Each row of a before or after table is a point. The points were changed in one or more steps. Then noise was added and the rows were shuffled. The steps act on how far a point lies along the listed directions, d1 being the first. What was done? A step turns or swaps two directions, mirrors them in a line or flattens them onto one, adds a multiple of one to another, or multiplies one. Angles are multiples of 10 degrees, from the lower direction toward the higher: turns from -170 to 170, lines from 10 to 170 but not 90. Use the fewest steps. Two steps may share a direction if one is a turn and the other turns, adds or multiplies; they go together, in the order done. Otherwise the lowest direction goes first.

Directions:
(1): [ 51 -16]
(2): [16 51]
Before (11 x 2):
[[  3 -13]
 [ 69 -46]
 [-25  -2]
 [ 15 -25]
 [ 57 -55]
 [ 32 -75]
 [ 35   4]
 [ 69   1]
 [ 33  31]
 [ 31  21]
 [-13   4]]
After:
[[-41  33]
 [ 21  17]
 [ 31  80]
 [ -6  68]
 [ 67  48]
 [ 14   8]
 [ -9  36]
 [ -3 -19]
 [ 43  68]
 [ 11 -19]
 [-24  28]]
Steps: turn d1 and d2 by 100 degrees

Directions:
(1): [ 22  51 -34]
(2): [-24 -26 -54]
(3): [ 56 -31 -10]
Before:
[[ 25  42 -13]
 [-20 -30  27]
 [-16  17  43]
 [  9 -34  33]
 [ -9 -15 -29]
 [-53 -63 -57]
 [-20  -9  28]
 [ -7 -20  20]
 [-23  -1  56]
 [ 28 -12  26]
 [ 25 -34  47]
 [-20  -1  36]
 [ -9  16  37]
 [ -7 -63 -23]]
After:
[[-66 -33 -27]
 [ 50 -12  10]
 [  9  39  26]
 [-14  30  14]
 [-78 -30 -99]
 [ 12  44  29]
 [ -3  -4  45]
 [-14 -23 -33]
 [-29  -5  66]
 [-22   9  12]
 [-34   6  38]
 [ -7  49  27]
 [-35  28  16]
 [-13  51  33]]
Steps: turn d1 and d3 by 80 degrees; multiply d2 by 1.3

Directions:
(1): [-67  -2   8 -34]
(2): [-15 -27 -66  16]
(3): [ -2 -66  31  16]
Before (14 x 4):
[[ -8  32  10  -3]
 [  7 -21  14   5]
 [ 19  32 -35  11]
 [ 12  16 -27  10]
 [ -2 -20  13  -1]
 [-12   4 -45  -5]
 [ -4   2   5  17]
 [-22   4 -27 -15]
 [ 36  -7 -15  26]
 [-30  26 -33 -28]
 [  7 -16  -8   3]
 [-23  -8 -34  -7]
 [ 31 -19  -1  11]
 [ -8  17 -52  -5]]
After (14 x 4):
[[ -3 -52  24   6]
 [ -8  62 -13  -9]
 [ 36 -30  39  11]
 [ 45   2  28  18]
 [ 25  96 -37  -7]
 [-36  69 -90 -34]
 [ -7  66 -79 -16]
 [ -3  -2  11  18]
 [-12  31 -66 -11]
 [  7 -52  35  12]
 [-26  19 -58 -16]
 [-26  -4 -57  -5]
 [  9 -28   6   5]
 [ 17  54 -26  -1]]
Steps: add 1 times d1 to d2; multiply d3 by 2.5

Directions:
(1): [ 42  63   3  28 -39  -7 -29 -47]
(2): [-56  13  -5  -5 -21 -33 -73  32]
(3): [ 38 -38  24  -4  25 -82 -15 -17]
Before, 13 rows:
[[  0 -10  21   3  -1 -14 -23   1]
 [  1   7  -8   4  -6  34  20  -8]
 [-39  51 -20   3 -27  95  17  14]
 [ -3  -2   4  -4  12 -22 -11   8]
 [-25  28 -19  -3 -26  70  20   9]
 [  1 -22  13   4  27 -19   2  -4]
 [  1  -3  -3   2  -3 -23 -20   3]
 [ 25   5   2  -5  -4 -10 -11 -15]
 [  4   0   7   3  14 -26 -25 -13]
 [ -6  11   7   7  -4 -28 -24 -23]
 [ -7   0   8  15   3 -32 -19  -6]
 [  8  20  10  11  -3   4  -2  -7]
 [-21   7  -8   1  -3 -12  -9   6]]
After, 13 rows:
[[ -3   2  19   6  -8  -6 -25  -2]
 [ 31   0   0  -5   1   9  11 -15]
 [  7  -9  -3  -2   8  25  29  -8]
 [  5  10   5   7  10 -10 -18 -16]
 [ 18  11  12   9   7  10  14  -9]
 [  0   7  -7   8 -11 -14 -21   1]
 [ -5  11   3  21  -3 -16 -18 -11]
 [ -8   4  -7  -7 -10  31  16   4]
 [ -8   9  -1   0   3 -17 -19   7]
 [-19  16  -6   5 -10 -16 -19   2]
 [-14 -14   8   5  20 -10  -8   5]
 [-10  23  -3   0  -4  42  14   1]
 [  5  18   4  12  -6 -10 -10 -31]]
Steps: turn d1 and d2 by -40 degrees; multiply d2 by 1.6; multiply d3 by 0.4

Directions:
(1): [-70 -23 -30 -12  47 -37  -2  49  14]
(2): [  1 -34  47  -8  13  -6 -94 -11   7]
(3): [-43 -26 -36 -35 -51  26 -17 -20 -60]
(4): [ 33 -46 -15 -30 -11  62   3  54  39]
(5): [ 64  -3 -66   5  31 -26 -30  11 -40]
Before, 12 rows:
[[-11 -22  12 -14 -14   8 -31  -5  12]
 [  3 -23  26 -22 -29  45 -37 -16  -2]
 [ 29 -14  -7  -3  15  10 -10  13   0]
 [ 48 -13 -31  -3   7   5  -3  13 -20]
 [  6  -1 -20  -5  10 -13  -9   7 -13]
 [  5 -21  -8  -9  -4   7  -9   9   0]
 [ 18  -5 -33  -3   8  12   6  26   9]
 [-12  -5  39  -1 -17  19 -15 -19   3]
 [-25 -26  34 -20 -26  18 -32 -14 -11]
 [ -9 -18 -10   7   4  -6 -23  12   4]
 [ -2 -19  -2  -9   6  -6  -6  17   5]
 [ 14  -9 -12  -4  20 -18 -23  16  18]]
After:
[[  1 -10 -17  13  10 -20 -29   9  -5]
 [ 26   1 -48   1  27 -26 -18   3 -46]
 [ 24 -15 -50 -10  17 -31 -43   9 -23]
 [-80   6  56   1 -15  17  52   1  43]
 [ 41  12 -41  10  10 -24 -35 -17 -43]
 [ 54  -3 -41   1  25 -25 -33   7 -29]
 [  0 -11   1  -1   6 -24 -17  -4 -12]
 [-79  26  24  11  12 -16  44  -7  15]
 [  4   4 -12   4  10 -26 -10  -7 -15]
 [ 91   1 -93  14  40 -52 -31   0 -76]
 [-85   5  59  -3   2 -12  41   8  36]
 [-52   6  19   0   3 -21  11  -1  23]]
Steps: swap d1 and d2; turn d3 and d4 by -150 degrees; multiply d3 by 0.7; multiply d5 by 3

Directions:
(1): [ 13  53  20  -4 -14 -33   9 -31   9 -10 -79  33]
(2): [-28  21 -23 -16  14 -42  11 -53  17 -63  44 -17]
(3): [-18   8 -14  11 -25 -45  -4  77 -41 -45 -12  -8]
(4): [-70  -3  29 -11 -59  29  -8   7  49  -7 -11 -19]
(5): [  9 -95   8  25  -5 -36   8 -20  17 -21 -32   1]
(6): [ -9   3  78  -7  30 -36 -45  -7 -24  17   5 -45]
Before:
[[-10 -30   4   1 -20  -2   6   9  24 -11   2  -4]
 [ -5 -20   5   3   1  20   4 -14   1 -13 -26  14]
 [-17   7 -31  -5   7 -10  -1 -16  -5 -22  31 -12]
 [-32 -13 -33  -9  -3   8  17 -15  30 -23  44 -25]
 [ 28  48 -20  -5  -9   4  12  24 -38  -4   6  19]
 [-12  52   4 -19  13  -2   0 -43  16  -9 -26   9]
 [ 38  -1 -12  24   5   5 -11 -13  19  31 -61  28]
 [-25 -41 -26  16   6 -76  21   6 -26 -62  28 -12]
 [ -5 -25  17   2  16 -41  -4  -5 -21 -35  31 -48]
 [-20  40  27 -22 -18   4 -11 -12   5   3 -33  -7]]
After:
[[-28  35   0 -10 -11 -32  -1  -3   4 -41 -43   1]
 [ 25 -19 -21  -2  65 -14  31 -97   4  12  60   8]
 [ 55  44 -34  21  23   3 -15  16 -17  33 -36  29]
 [-69  -9 -23 -16 -31  23   8   5  44 -28  48 -38]
 [-23  14   6  -9  -5  42   0   4  -3  -5 -15  10]
 [ -9 -11 -30   3  13 -16   1 -22  -9 -22  29 -12]
 [-66   9  43 -18 -61  -2 -14   1  33 -18 -63 -17]
 [ 23   4  22 -10  39 -18   1 -55  -9  -5  31 -32]
 [-45   1  16 -15 -45  40  -2   0  55   9  15 -14]
 [ 80 -42 -31  26  24 -40  24  -7 -50 -14  -6  28]]
Steps: add 0.5 times d6 to d1; turn d3 and d5 by 130 degrees; multiply d4 by 3

Directions:
(1): [  5  -4 -33  84 -40  48  29  30  53 -29  -9   3  46  -9]
(2): [ 28 -27  35   0 -89   9 -70  48 -10  26  21   7 -23   1]
(3): [ 26  64 -74 -39   2  20 -47  13  23 -33  35 -26  -9  38]
Before, 12 rows:
[[  9  18 -18  -8  -9   9 -10   3   8  -8  11  -2  -9   7]
 [ -8   1  -7  19  16  -6  23 -15  -2 -13 -19  -3   7  -6]
 [ -4  -8  19   8  15 -15  19  -5  -6   4 -10   2   0  -7]
 [ -9  -8  17 -15  25 -25  14 -31 -21   9  -7  10  -9  -7]
 [-13  -2   0  17  23  -6  31 -16   4 -12 -15   1   4 -10]
 [ 14   7   3  -3 -28   6 -22  15  -2   5  14   0  -8   4]
 [-18 -10  -5  26  25   5  34 -16   6  -5 -10   9  10  -8]
 [  5   9  -9  -9  13   2  -7 -12  -2  -5   0  -3 -13   0]
 [ -7 -20  23   5  -6  -3   8  -2 -12   6 -12  15 -10 -20]
 [ -4   8 -18  -5  29   4  26 -14  10 -15  -9  -2   4  -2]
 [  7   2   2  -6 -18   5 -17   3   1  -5  12   4   1  -2]
 [-11   2  -7  10  12  -2  36 -20  -5   2 -14   2  14  -3]]
After, 12 rows:
[[-25  37 -58   0  87   4  54 -44  16 -35  -7  -8  15  10]
 [  1  -8  22 -13  -9 -10  -6  -5 -14  14   2   8 -19  -6]
 [ -2  19 -23  17  26   3  27  -3  18 -21  -5  -8  15   3]
 [ -6  -4   4   8  22  -2  19 -21  -2  -2 -14   3  -3 -11]
 [-25  23 -34 -11  93  -8  75 -51  10 -29 -24  -6  15  -4]
 [ 25 -22  42  -5 -76   2 -56  36 -18  30  21   8 -25  -2]
 [-13   8 -29  38  32   7  54 -26  22 -25 -17   6  30  -9]
 [-17  33 -42   3  67  -8  46 -39   5 -33 -20 -13  14   3]
 [ 12 -16  26  -7 -45   2 -37  15 -10  11  15  10  -9  -6]
 [-19  36 -49  -2  63  -1  62 -44   8 -23 -16 -11  24   8]
 [-21  36 -46   4  79  -4  59 -42  19 -40 -16 -12  15   2]
 [ 10   4 -16  14 -30  22 -14  20  13 -15   4   6  -3  -6]]
Steps: turn d1 and d3 by 130 degrees; multiply d2 by 3

Directions:
(1): [  7  40  16   7   5  19  26 -48  42 -54 -40  -4 -13 -89   5 -60  51 -29
 -33  14]
(2): [-57 -59   2   8 -33  29  33  -9 -40  -1  12  34 -25  19  44 -71   8 -50
  26 -64]
(3): [-42  47  51 -70  52  72  19   9 -27  29   3 -19  13  31 -32  13   8 -46
 -43  -5]
(4): [ 49  24  64 -19 -30   8 -12   9  65  14  69  35  54  -1 -16 -37   1  16
  24 -59]
(5): [ 19  28 -76 -26  16  14 -35  -1 -36 -56  50 -44  64   9  15 -29  19 -40
  50  16]
Before:
[[ 20  54 -12 -11  -9  30  -2 -25  40 -32  33 -10  40 -49   7 -63  19 -32
    6 -17]
 [-22   4  21   9  10  -9   9 -17  -3 -16 -33  -2 -31 -17 -12 -15  -7   0
  -29   7]
 [  8  41  47 -45  24  32  -3   3  27  -3  37  -4  63  -2 -10 -28  37 -22
   -5 -27]
 [  6  29  11 -54  46  18 -25  14  -5  26  20 -29  36  24 -34  42  -8  -9
  -17  37]
 [-10  18  39 -29  40  11   3  14 -11  34 -10 -10  -2  24 -41  94 -15  30
  -43  28]
 [-43 -13  12  -3  30  24  16 -26 -42  18 -47  -4 -31  17  10   9   5 -23
  -27  15]
 [-20 -31 -13  29 -26 -19   7 -29 -16 -28  -7  11  -9 -33  65 -55  36 -26
   29 -23]
 [-31  -6   3  -7  29   5  10   8 -15  15 -29  -5 -18  -9 -11   0   1  -3
  -11  -7]
 [ 33  74 -11 -42  48  39 -19  -5   4 -32  -8 -40  40 -37  -7   3  21  -2
  -29  30]]
After:
[[-27 -23   5   9  21 -14  14   7  -6  19 -37   6 -32 -18  -9   2  -6  12
   -9  -9]
 [ 16  69  25 -46  49  51  -3  -8  10 -12 -26 -29  20 -43 -12   2  20  -1
  -52  21]
 [ -5  44  68 -53  30  49  11   2  25   9  31  -1  56   3 -19 -23  38 -28
  -20 -33]
 [-16 -13  16  27  -7 -25  12 -15   3 -17 -37   6 -38 -23  -2 -18 -10  10
  -22   9]
 [  0  66   4 -36   7  62   8 -20  24 -22  37 -16  47 -32  -1 -62  22 -54
   -4 -25]
 [-34 -40  22  32   8  -6  20 -25 -22  29 -64  18 -54   6  17  19  -4   8
  -30  11]
 [  2  27  35 -47  43  16 -11  10  15  41  -1 -14  13  14 -40  50 -11   1
  -39  33]
 [-28 -25 -19  14 -15  -8   5 -25 -34 -26   9   2   3 -17  63 -58  35 -39
   35 -24]
 [  2  -2  41   6  18 -21   7   7  17  34 -31   8 -28   1 -35  94 -21  58
  -46  28]]
Steps: turn d1 and d2 by 10 degrees; add 0.5 times d4 to d5; turn d3 and d5 by -40 degrees

Directions:
(1): [ 59 -22  -3  42 -26  -1 -68 -45   5   8  23   1  68 -43  18  46  73  21
  -6 -27 -63 -25 -15   4]
(2): [ 33   6  46 -29 -87  -2 -58 -21  53  49  -9 -29  39  34   2 -54 -53 -24
 -15 -24  37  27  11 -10]
(3): [ 26  17 -31  12  10  70 -17 -25 -33 -37  41 -79 -32  24  81 -30  11  17
   4  -4  22  -8  64 -34]
(4): [ -1 -20  42  22  22  62  -9  53  40  19  28 -22 -16  24   9 -44  19  26
 -39  17   9 -64 -76  70]
(5): [-31  28 -59  75   2  -9 -23  35 -62  26 -64   1  54  -2  21 -61 -15  43
 -18 -22   5  40 -15  25]
(6): [  7  27  57  -8 -18  67   3 -43 -94  48 -32  33 -23  20  -3  44 -13  24
  -4  -4  14 -14 -58 -50]
Before:
[[  5  -8  18 -31 -16  31   2 -21  -4   5  12 -11  -5  27  -9  -3 -41  -3
    6   7  32  12  22  -5]
 [-32  -7 -10  21  47 -43  31  56   6 -16 -43  34  24 -35 -41   0  -2   0
   -2  11 -22   8 -36  50]
 [-64  -4 -15  13  26 -84  35  58  18   7 -62  62  35 -31 -52  -3  -2   1
   12  -3 -18  53   6  35]
 [ 12  12  26 -20  -8  41  -7 -15  14  12  11 -23 -40  26   7 -13 -30  -5
  -10  -2  34 -14  -4 -25]
 [ 48  -5  34 -25 -59  23 -27 -32 -11  40 -16 -12  -7  10  21  18   3   1
    1  -8  -6  -1 -19 -21]
 [-11  14  59 -27  -8  37  27 -33 -36  33 -29  14 -27  44   8  32 -32   1
  -12  -6  40   4 -52 -29]
 [-23 -28 -15   6  25 -48  29  27   6 -11 -40  35  23 -27 -49  32  22  15
    8   5 -34  -1 -19  31]
 [ 10  19  14 -10 -12  70  19 -37 -62  -3  -2 -29 -29  41  38  12  -3  11
    3  -1  12  -3   7 -73]
 [-21  13  12  28   8  39  10  31 -33  23 -22   7 -34  16   9 -41  -9  44
  -37   8  19 -30 -65  31]
 [-51   4 -42  26   0 -27   4  32 -28  21 -49   8  27 -13 -20 -20  -3  29
  -23 -13  -9   8 -37  32]
 [-33  23 -28  15 -15 -51   7  43  -4  -2 -29  51  53 -23 -43  -8 -37 -17
   19  -4 -19  39 -14  25]]
After, 11 rows:
[[-23   7  93  -5 -41   8 -18  24   4  89 -69  59  36  21 -46 -11 -21  19
  -25 -13  15  15 -79  24]
 [-20 -11 -45  11  38   4  22   8 -21 -33   8  -8   2  -1  -2  -2  -8  18
   11  11   3  16  33  23]
 [-22 -12 -37  -6  46  24  63  32  19 -63  35 -56 -48  27  35 -23  10 -10
    7  21   7 -15  44 -15]
 [-41  -9 -19 -30  36 -45  57  21  51 -35  -2 -14 -29  23   5 -12 -35 -29
    2   7  31  33  26  15]
 [-24   8  47 -51 -45   9   8 -18 -18  49 -33  11 -15  19 -37  16 -36  -3
  -16  -8  21  -7 -46 -23]
 [ -5  23  11 -46 -46 -28  18 -27  -3   3 -23   7 -38  18 -14 -19 -58 -21
    4  -3  38  35  31 -41]
 [-13  22  51  -5 -34  19   0  25 -15  37 -12  55  26   9 -46  12 -41  -6
    0   3   1  -8 -75  19]
 [-20  10 -64  17  36 -18  16   3  -3 -38   1 -14 -26 -13   8  -6  -7  -1
   10  -2   8  16  42 -17]
 [ 13   9  79 -20 -55  -5 -31   4  10  61 -59  26  53   8 -42 -13 -51 -12
  -16 -18  18  21 -58   8]
 [ 12 -25 -32 -25  14 -33  39  11  23 -38  13 -11 -47 -18  14  33  25 -18
   25  19 -27  -1  32   4]
 [ 17 -23  62 -23 -59  -9 -28   4  41  54 -43  17  43  16 -47  -8 -23   6
  -18 -13   4  -8 -51  22]]
Steps: turn d5 and d6 by 120 degrees; turn d1 and d5 by -50 degrees; turn d2 and d4 by -150 degrees; add -0.5 times d3 to d2
